Each point is reached from the start by the listed moves, each made once or not at all, plus a little noise. Say if it took an odd or an even number of moves. Then give how often each move was made.
(in the rows, 128 means zero)

Moves:
(1): [134  82 140]
(2): [148  96 120]
Start: [127 130 154]
Points:
[151  51 159] => even (1, 1)
[146  99 147] => odd (0, 1)
[132  86 168] => odd (1, 0)

Moves:
(1): [143 161 111  92 138 108 127 121 124]
(2): [150 108 111 143 113 132 141 156 157]
(3): [170 108 130 141 104 117 147 162 119]
(4): [138 155 137 116 123 147 131  92 133]
(5): [159 126 172 124 142 133 113 130 138]
(6): [118 128 143 106 145 132 143 136 115]
Start: [128 138 121 125 143 129 120 129 121]
Points:
[249 156 142 100 127 127 139 148 152] => odd (1, 1, 1, 1, 1, 0)
[220 121 171 117 136 150 153 162 140] => odd (0, 1, 1, 1, 1, 1)
[195 176 155  68 164 142 138 126 146] => odd (1, 1, 0, 1, 1, 1)
[174 169 147  84 169 113 107 123 126] => even (1, 0, 0, 0, 1, 0)

Moves:
(1): [127 110 140 131 134 131 127 108 161 139 126]
(2): [168 155 149  93 161 162 112 121 132 116 129]
(3): [112 123 156 121 114 123 102 108 127 169 146]
(4): [162 146  97 150 130 121 136 109 106 164 105]
(5): [127  92 163 134 179 174 163  94 113 135 154]
(6): [128 146 144 133  97 144 117 160 126 122 117]
(7): [131 162 130 153 140 102 156 112 132 127 155]
(8): [153 114 131  89 114 122 137 148 137 116 150]
(9): [137 148 145 135 133 102 107 149 116 117  82]
Start: [157 119 137 130 122 129  90 140 141 136 122]
Points:
[193 180 219  97 116 149  14 166 129 150  86] => even (0, 1, 1, 0, 0, 1, 0, 0, 1)
[204 110 238  60 144 216  79 132 136 153 176] => odd (0, 1, 1, 0, 1, 1, 0, 1, 0)
[195 107 206 131 182 119 140 113 162 129 148] => odd (1, 0, 0, 0, 1, 0, 1, 1, 1)

Moves:
(1): [165  88  96 121 157 110 136 136 152 136 138 153 154  97 100]
(2): [130 123  92 129 110 137 112 119 121 148 121 134 121 111  89]
(3): [140 127 106 118 158  92 119 128 139  97 135 139  94 124 123]
(4): [153  92 113 153  96 139 145 110  84 146 122 127  73 108  71]
(5): [106 115 154 121  92 153 138 145 126 135 125 131  78 131 149]
(6): [114 135 139 133 147 142 142 137 118 126 106 113 149 126 135]
(7): [131 146  96 135 137 135 123 124 166 126 128 128 173 111 144]
(8): [ 96 153 119 160 144 136 116 128 103 117 137 127 132 113 129]
(9): [128 127 117 140 114 143 115 103 129 105 122 140 179 109 118]
(10): [154 106 112 117 149 112 122 133 150  96 143 138 128 150 139]
(11): [146 175 110 128 129 149 122  83  95 114 126 166 174 110 108]
(12): [126  86 128 118 102 153 135 128 128 115 143 102 131 116 102]
Start: [127 112 134 131 119 138 133 133 151 102  91  99 109 120 115]
Points:
[130  67  79 144 187 132 125 147 174  19 102 143 124  74 113] => odd (1, 0, 1, 0, 1, 1, 0, 1, 1, 1, 0, 0)
[119  57 109 179  78 182 144 113  82  95 110  70  61  74  35] => odd (0, 0, 0, 1, 0, 0, 0, 1, 0, 0, 0, 1)
[150 128  51 184 126 187 123  77  54  81  78 135 119  70  19] => even (0, 1, 0, 1, 0, 1, 0, 1, 0, 1, 1, 0)
[147 130 103 121 140 160 123  95 142   7  81 158 143 102 119] => even (0, 0, 1, 0, 1, 1, 0, 0, 1, 1, 1, 0)
[109  61 114 126 126 145 124 155 158  24 133  96  33 114 120] => odd (0, 0, 1, 0, 1, 0, 0, 1, 0, 1, 0, 1)

Moves:
(1): [126 141 114 122 138 126 118 133 133 130 117 116 127 120 124 152 107 126
 123]
(2): [145 150 122 126 128 134 125 129 114 108 111 133 123 126 128 134 134 142
 147]
(3): [103 148 161 126 137 115 135 135 119 144 108 143 133 131 114 120 116 138
 155]
(4): [110 115 108 124 137 134 112 140 119 116 124 144 111 118 136 129 119 107
 124]
(5): [122 115 122 130 138 127 117 132 135 126 128 127 143 140 138 132 123 109
 146]
(6): [146 117 136 136 113 111 115 155 141 137 138 117 113 131 127 131 141 118
 125]
(7): [128 167 128 112 125 125 100 114 127 129 134 124 141 121 150 128 123 135
 129]
(8): [128 128 123 142 132 129 115 110 109 111 130 133 136 122 111 125 121 103
 149]
(9): [134 131 124 129 123 120 124 116 128 132 131 144 112 125 138 155 129 118
 110]
(10): [129 128 132 108 165 139 130 153 172 157 101 130 126 132 109 118 124 136
 129]
(11): [144 117 114 131 144 110 112 131 125 136 134 115 118 140 127 137 125 134
 107]
(12): [120 120 142 146 143 121 131 150 145 144 121 128 149 105 122 131 123 119
 136]
(13): [110 138 138 110 128 133 131 160 106 121 135 146 119 131 124 131 165 112
 134]
(14): [157 127 137 146 124 125 135 137 120 130 128 123 152 139 127 116  90 147
 103]
(15): [144 137 153 116 140 107 141 138 133 115 145 116 135 139 127 132 138 139
 121]
(16): [116 123 172 132 116 144 137 139  96 136 144 109 118 129 153 138 134 149
 125]
(17): [145 165 113 110 141 134 159 135 119 156 144 148 100 130 145 147 113 135
 141]
(18): [119 144 111 143 135 130 148 126 138 114 140 107 115 152 140 115 148 120
 131]
Start: [103 144 132 132 152 119 162 137  99 139  99 115 138 100 134 111 128 116
 118]
Points:
[112 225 208 104 187 112 152 216  62 209 112 149 123 124 161 145  99 109
 157] => odd (0, 0, 1, 0, 1, 1, 1, 1, 1, 1, 0, 0, 1, 1, 0, 1, 1, 0)
[128 205  83 131 177 120 194 134  93 136 112 133  90 132 182 154 131 100
 156] => odd (0, 1, 0, 0, 1, 0, 0, 0, 1, 0, 0, 0, 0, 0, 0, 0, 1, 1)
[ 86 235 196  86 177 104 175 157  42 170 132 145  90  96 200 165 102 141
 129] => odd (0, 0, 1, 1, 0, 0, 1, 0, 1, 0, 0, 0, 0, 0, 1, 1, 1, 0)
[ 73 214 232 139 151 107 125 204  29 144  95 124 145  73 140 129 159 110
 197] => even (0, 1, 1, 0, 0, 1, 1, 1, 0, 0, 0, 1, 1, 0, 0, 1, 0, 0)
[ 94 235 207  83 208  97 219 249 104 199 124 113  53 140 153 170 163 127
 133] => even (1, 0, 1, 0, 0, 1, 0, 0, 1, 1, 0, 0, 1, 0, 1, 1, 1, 1)
[103 193 172 141 192  89 191 225  75 152 165 100  96 114 173 190 164  55
 151] => odd (1, 0, 0, 0, 1, 1, 0, 1, 1, 0, 0, 1, 1, 0, 1, 1, 1, 1)
[103 213 121 137 206 104 157 162  93 187 137  82 107 110 217 195 101 111
 118] => odd (1, 0, 0, 0, 1, 0, 1, 0, 1, 0, 1, 1, 0, 0, 0, 1, 1, 1)
